Every row gives one point. Examples show where two turns around zero, p and q, send a point. Where does a point land after both, in the order given? Backwards means that the second turn is done in reverse. Each puzzle has new turns, and all numbers are rounded.
In the rows, 128 means zero.

Turn p:
[123 168] -> [ 88 123]
[120  85] -> [171 120]
[146 136] -> [120 146]
[123 124] -> [132 123]
Turn q:
[104 119] -> [109 111]
[119 118] -> [123 115]
[134 105] -> [142 109]
[155 171] -> [138 178]
Where do these land?
p, then q backwards: [ 91 125] -> [117  92]
p, then q backwards: [164 142] -> [128 167]
q, then p backwards: [129 117] -> [118 123]

Turn p:
[133 107 143 134] -> [110 114 138 119]
[121 173  95 102] -> [166 163  96 140]
[116 110 102 101] -> [151 113 105 104]
[118 158 133 159] -> [133 139 146 167]
[127 109 157 112] -> [ 97 113 115 119]
[153 111 138 160] -> [111 127 169 119]
Turn q:
[123 156 115 130] -> [116 147 128 150]
[160 137  96 109] -> [133 118  92 161]
[131  79 163 124] -> [143  97 132  79]
[ 95 144 105 118] -> [106 126 153 157]
[133 116 170 135] -> [129 133 126  84]
[127 136 118 152] -> [142 147 137 138]
Where do these land?
p, then q: [107  98 101 122] -> [146  94 105 122]
q, then p: [137 157 105 154] -> [135 157 152 154]
p, then q: [137 136 176  94] -> [111 127 172 165]
q, then p: [ 99 129 124 153] -> [ 95 138 127 146]
q, then p: [156 106 136 145] -> [131 152 126  96]
q, then p: [131 142 127 100] -> [149 106 129 136]

Turn p:
[120 120  81 129 116 132 148 110] -> [133 110 115 174 129 114 143 141]
[135 109 144 144 130 140 116 108] -> [129 112 139 105 139 104 132 129]
[118 134 113 141 121 153 107 150] -> [ 85 129 138 136 119 124 128 134]
[158 144 138 124 130 125 105 116] -> [137 113 149 114 126 135  97 132]
[125 114  71 138 120 117 103 161] -> [ 91 143 125 168 149 128 117 169]
[112 139 160 121 187 137 169 108] -> [151 104  96  88 116 162 169 107]
[142 120 156  99 115 111 108 118] -> [158 147 142 106 119 117 104 136]
[100 151 132 139 123 120 125 131] -> [111 133 104 129 118 127 115 108]
[137 132 134 103 117 127 121 140] -> [136 147 144 129 113 134 118 134]
[132 117 152 143 121 118 178 138] -> [148 144 129 131 152 134 157  88]
Turn q:
[116 125 142 145 137 132 146 122] -> [133 142 118 115 133 147 129 142]
[113 150 135 111 127  99 126 137] -> [106 113 135 137 147 121 109 147]
[132 109  96 144 149 141 151 132] -> [123 142 107 104 136 132 154 100]
[120 117 141 129  71 134 117 137] -> [139 103 126 130  85 112 133 159]
[166 107 107 125 103 124 136 117] -> [143 125 140 136 121 103 173 119]
[138 225 146 103 114 127 110 118] -> [128 142 185 130 142  83  57 148]
[129 101 139 127 161 142 140 146] -> [146 119 102 121 145 156 131 109]
[121 104 145 140 126 128 124 114] -> [136 133 122 138 114 153 140 139]
[123 117 106 112 137 136 123 115] -> [115 123 141 123 123 138 138 104]
[122 125 124 144 156 118 108 143] -> [114 137 102 146 135 137 115 113]
Where do these land?
q, then p: [112 115 124  92 116 105 153 132] -> [134 152 119 111 136 127 171 139]
p, then q: [126 105 103 105 136 100 137 104] -> [136 134 100 135 145  93 140 103]
p, then q backwards: [107 131 158 118 129 152 132 154] -> [117 120  94 145 125 148 131 102]
q, then p: [137 143 112 114 131 131 114 141] -> [139 124 112 116 137 112 113 135]
q, then p: [122 119 126 161 109 150 108 150] -> [127 132 136 172 129 112 104 135]
q, then p: [121 139 155 131 140 142 106 138] -> [106 117 148 123 128 117 107 144]
q, then p: [128 117 141  98 110  88 129 145] -> [115 147 120 116 169 125 159 137]
q, then p: [169 106  88 170 156 120 148  93] -> [154  84 102 152 111 166 134  80]
q, then p backwards: [110 152 136 136 129 123 138 133] -> [128 122 127 129 134 115  98 134]
q, then p: [141 134 112 153 141 137 122  80] -> [132 111 127 127 100 140 112  81]
p, then q: [134 147 153 132 110 161 122 138] -> [133 120 154 132 113 147 124 163]

Turn p:
[ 96  91 101 164  94 135 121 116  93 164 141] -> [158  79 105 127  84 152 117 113 117 108  91]
[137 107 120  91 134 113 101 164 109 119 147] -> [ 99  84 140 132 163 131 127 146 143 140 114]
[105 157  87 143 161 130 137 125 151 138 146] -> [144 110 129 110 118 103 134  88 139 124 174]
[155 101 163 117 111 136 143 128 107 125 156] -> [132 127 134 140 120 128 105 185 131 137 108]
[133 150 153 130 114 148 113 139 108 160 145] -> [134 123  82 104 134 122 121 157 125 125 121]
[156 103 137 163 130 153 135 113 109 130  99] -> [159 157 138 121 111 123 132 128 129 134  77]
[164 154 112 132 142 118 170 104 104 137  92] -> [153 155 163  88 123 126 143 126  85 152 130]
[ 96 125 107 110 142 165 128 101 136  96 103] -> [109 148 161 112 119 130 123  98 147  79 129]
[123 137 160  90 149 113 136 115 142 146 102] -> [113 162 130 109 141 168 128 136 139 146 154]
[107 115  92 147 100 109 130 166 161 119 135] -> [102  94 118 170 103 114 151  97 120 133 134]
[162 151 144 117 121 117 116 116 166 106 140] -> [114 159 125 153 155 104 101 130 117 143 148]
[102 144 160 132 138 100 105 148 151  96 130] -> [120 138 112 170 164 135 153 128 145 114 155]
Turn q:
[126 114  96 128 111 124 152 127 101 162 164] -> [117  92 136 147 146 149 108 135 121 144 172]
[142 144 134  86 101 144 128 136 117 164 107] -> [171 153 139 149 158 123 106 139 106 124 141]
[109 126  95 152 127 125 120 100 121 125  96] -> [136 108 151 119  97 149 121 135 118 151 100]
[137 104 170 151 111 117 104 136 140 112 140] -> [126 121 124 132 140  96 152 119 177 128 112]
[118 118 104 133 109 123  98 109 161  92 121] -> [145 109 124 112  86 115 145 163 143 130 111]
[ 88 163 116 136 138 113 142 155  90 119 140] -> [ 73 142 164 125 133 154 116 146 120 113 131]
[144 109 166  91 112 127 143 117 153 114 125] -> [156 140 101  96 156  93 138 129 134 131 137]
[154 148 117 131 125 167 149 131  99 109  98] -> [127 123 125 140 148 128 128 132  71 120  91]
[129 169 126 143 114  96 162 142 132  97 139] -> [ 79 129 118 110 132 109  91 154 129 115 115]
[150 106  98 106 174 102 120 115 147 133 125] -> [153 112 106 102  94 151 119  98 129 101 147]
[ 97 116 161 147 145 159 101 165 155 153 106] -> [138 181 121 158 127 155 163 118 162 143 107]
[143 118 152 133 169 137 118 104 121 156 175] -> [115 126 126 144 118 114 146  68 129 134 170]
Where do these land?
q, then p: [112  99  97 100 126 115 122 149 124 161 107] -> [118 144 121 117 130  78 107 145 155 133 106]
q, then p: [151 132 154 148 186 131 160 169 157 120 155] -> [131 114 156 116 111 120 120  70 113  74 165]
p, then q backwards: [150 111 119 116 144 126 170 151 137 163 152] -> [ 94 119 113 144 103 118 128  81 149 129 144]
q, then p: [120 163 173 134  94 151 101 133 119 138 133] -> [164 146 102 144 145 136 166 130 114 149 160]
p, then q: [125 137 138 118 147 154 120 146 132  94 108] -> [103 159 115  92 118 126 119 134 130 126 121]
q, then p: [ 86 115 158 124 136 150 124 148 119 143 148] -> [147 141 115 112 103 111 135 143 140 125 175]
p, then q backwards: [126 124 106 134 106 108  98 117 104 115 137] -> [166 124 112 134 126 134 137 133  94 129 113]
p, then q backwards: [150  96 152 145 152 116  99 118 155 136 111] -> [120 117 159 155 122 131 129 143 145 171  99]
p, then q: [141 122 113 127 139 130  89 111 145 129  84] -> [144 151 145 112  93 120 122 107  97 149 122]
q, then p: [106 143 128 124 114 125 163 159 141 136 105] -> [112 123 107  94 149 108 151 111 145 121 132]
q, then p backwards: [126 105 102  93  92 100 131  94 113 122 145] -> [129 146 108 111 156 118 152 125  96 140 179]
q, then p: [143 123 134 162  88 149 142 103  93 115 124] -> [156 124 132 124 122 178 154 126 149 156 107]
p, then q: [111 165 106 100 163 103 136 111 112 106 112] -> [102 143 124 105 144 102 160  96 108 120 163]
q, then p: [146 157 113 167 104 135 138  82 140 114 170] -> [138  76 105 158 114 180 135 115 112 137 115]

Turn p:
[120 132 135 104 106 111 154 128 150 116 139 130 131 155] -> [116 131 120 135 120  96 114  94 120 123 132 121 113 151]
[149 122 125 120 156 116  85 133 122 113 127 115 121 131] -> [176 134 118 124 126 141 119 137 132 139 128 137 109 107]
[105 119 117 145 143 138  98 100 128 127 134 131 115 118] -> [120 113 140 131 137 146 118 154 128 128 107 129 107  99]
[130 115 126 147 145 170 118 137 131 132 146 103 122 121] -> [130 127 150 105  96 138 135 162 126 140 111 138 129 125]
[158 114 144 139 121 132 125 121 125 111 138 131 133 126] -> [142 131 133 114 119 127 113 130 136  99 134 146 136 127]
[115 146 134 116 134 101 122 133 105 120 141 129 129 131] -> [129 127 121 133 137 142 109 114 125 146 157 121 117 125]
[129 156  88 110 139 124 120 129 120 116 118 107 154 129] -> [139 137 106 160 117 157 127 114 141 159 113 132 129 137]
[141 148 123 116 132 112 126 121 138 123 133 154 114 130] -> [137 128 141 142 146 122 129  99 127 128 133 142 118 118]
[143 137 146 160 101 131 139 136 149 130 108 150 114 150] -> [116 137 128 101 141 121 158 103 112  89 122 136 127 134]
[136 140 149 109 122 124 143  90 122 146 121 128 125 139] -> [111 114 119 138 126 108 140 116 161 117 150 130 117 119]
[121 126 127 110 108 117 111 145 105 112 129 140 133 129] -> [144 110 112 137 138 140 112 124 107 127 146 127 129 144]
[128 126 136 128 118 109 146 123 124 172 129 131 148 117] -> [115 130 137 130 147 120 138 130 159 125 143  98 143 145]
[ 98 130 144 129 135 144 147 123 151 118 134 117 137 105] -> [ 96 120 130 112 120 111 110 129 129 149 107 127 145 121]
[139 106 115 125 107 142 138 166 121 139 117 106 134 101] -> [148 125 128 127 107 130 142 146 115 129 123 106 173 149]
[118 110 105 165 159 124 134 108 125 148 116 136  92 119] -> [112 152 152 141 142 135 149 159 121 119 117 116 120  83]
[117 121 132 125 124 152 141 155 130 125 119 139 147 145] -> [117 133 115 119 130 118 136 139 110 135 124 143 135 162]
Turn q:
[117 115 121  57 124 141 134 131 132 116 142 126 114 139] -> [138 137 137  97 146 180 150 115 132 136 143 124 108 102]
[149 114 127 135 124 118 114 131 146 140 121 128  70 127] -> [ 91 154 134 156 110 151 113 126 129 128 128 152 133 110]
[102 129 135 138 114 118 125 139 121 118 134 128 132 139] -> [133 122 120 110 131 129 120 125 123 125 105 123 149 126]
[125 116 139 135 117 111 140 132 132 139 141 139 135 132] -> [129 108 117 128 115 140 117 121 115 118 130 126 137 135]
[126 123 128 137 124 127 139 144 121 126 149 109 132 116] -> [131 125 116 113 114 132 124 136 122 147 121 133 127 146]
[130 180 118 116 120 120 133 137 127 139 143 140 142 137] -> [145 116 112 146 129 130 155 146 115 131 110  95 123 113]
[127 112 119 121 125 111 123 119 125 132 141 115 140 139] -> [144 137 111 123 124 139 133 117 129 125 142 130 143 138]
[122 121 137 140 118 127  96 126 128 125 110 121 131  86] -> [130 130 151 140 127 111 101 113 146 161 125 128 143 135]
[124 151 126 128 134 114 127 121 122 123 133 111 121 143] -> [121 143 111 129 139 129 143 140 128 128 121 115 142 130]
[136 121 126 138 127 126 124 131 110 116 152 141 137 140] -> [140 136 118 111 114 116 123 129 104 121 133 123 131 123]
[155 132 123 137 116 171 124 133 121 146  31 132 133 113] -> [121 133 189 171 136  91 135  98 162 109  96 142  85 147]
[120 117 125 127 209 156 134 118 128 150 120 135 133 138] -> [101 108 127 111 128  91 168 139 157 114 173 152 118 116]
[121 135 117 137 123 134 129 128 150 116 143 129 145 129] -> [152 119 116 126 135 127 115 149 132 127 126 131 127 123]
[123 120 122 133 119 137 141 106 126 130 128 138 113 112] -> [125 123 147 136 142 132 124 131 108 133 136 147 131 132]
[139 128 132 138 139 108 138 133 126 112 113 133 133 125] -> [114 128 110 132 136 112 114 116 125 124 127 121 117 135]
[132 132 155 131 115 127 128 120 131 120 146 121 137 132] -> [132 129 131 118 123 137 112 143 123 123 132 104 137 141]
Where do these land?
p, then q backwards: [116 108 113 135 110 156 136 111 108 108 135 117 115 157] -> [164 126 136 153 128 134 155 142 137 149 142 140 111 142]
p, then q: [137 109 106 129 122 136 125 148 129 116 135 134 158 115] -> [141 138 129 128 113 104 131 123 143  99 116 111 118 123]
q, then p backwards: [130 152 128 126 141 115 114 112 133 120 143 133 131 132] -> [120 112 131 123 137 110 136 131 113 137 109 123 122 116]
q, then p: [135 126 114 124 106 145 136 126 131 117 107 142 148 145] -> [145 138 120 124 121 124 128 118 124 113 135 152 130  95]
q, then p: [147 148 131 145 134 147 108 140 119 133 103 123 135 148] -> [125 139 108 115 129 125 126  87 117 120 122 111 136 114]
p, then q backwards: [135 124 148 151 107 140 145 135 141 163 140 121 129 107] -> [104 129 170 126 136 147 118 120 106 140 124 118 133 144]
p, then q backwards: [105 126 109 122 130 122 127 131 151 116 148 116 131 142] -> [150 134 136 135 108 126 133 151 118 115 120 128 126 106]
q, then p: [163 137 159 151 133 136 151 129 104 142 111 111 120 140] -> [101 132  95 118 116 132 125 108  92 124 140 113 100 133]
q, then p: [126 102 135 104 135 114 133 146 146 133 139 169 125 128] -> [131  93 150 143 116 128 105 155 126 115 118 129 139 113]
q, then p: [108 117 138 130 163 142 128  95 123 130 146 108 126 135] -> [126 139 141 129 132 107 102 120 127 159 139 133 122 164]
p, then q: [157 140 107 125 150 119 113 130 128 144 118 126 125 105] -> [121 112 133 152 116 118 120 149 135 125 141 124  99 148]
p, then q: [118 124 148 148 110 115 114 121 135 121 142 115 108 124] -> [127 151 147 111 139 144 122 117 137 154 137 123 130 132]
q, then p: [ 95 137 113 128 136  98 126 138  87 126 126 150 109 130] -> [103 132 109 167 145 134 121 147 156 136 138 115 151 119]
q, then p: [141 135 123 135 139 129 129 124 142 110 102 130 124 110] -> [130 137 139 115 146 134 131 126 121 137 122 117 110 103]
q, then p: [106 131 129 107 112 122 129 157 127 127 155 143 118 101] -> [135  99 132 138 126 121 153 165 144 125 132 116 148 131]
q, then p backwards: [128 132 147  89 120 112 134 105 143 141  97 111 147 133] -> [137 150 113 131 100  95 120 119 116 165 131 137 148 126]
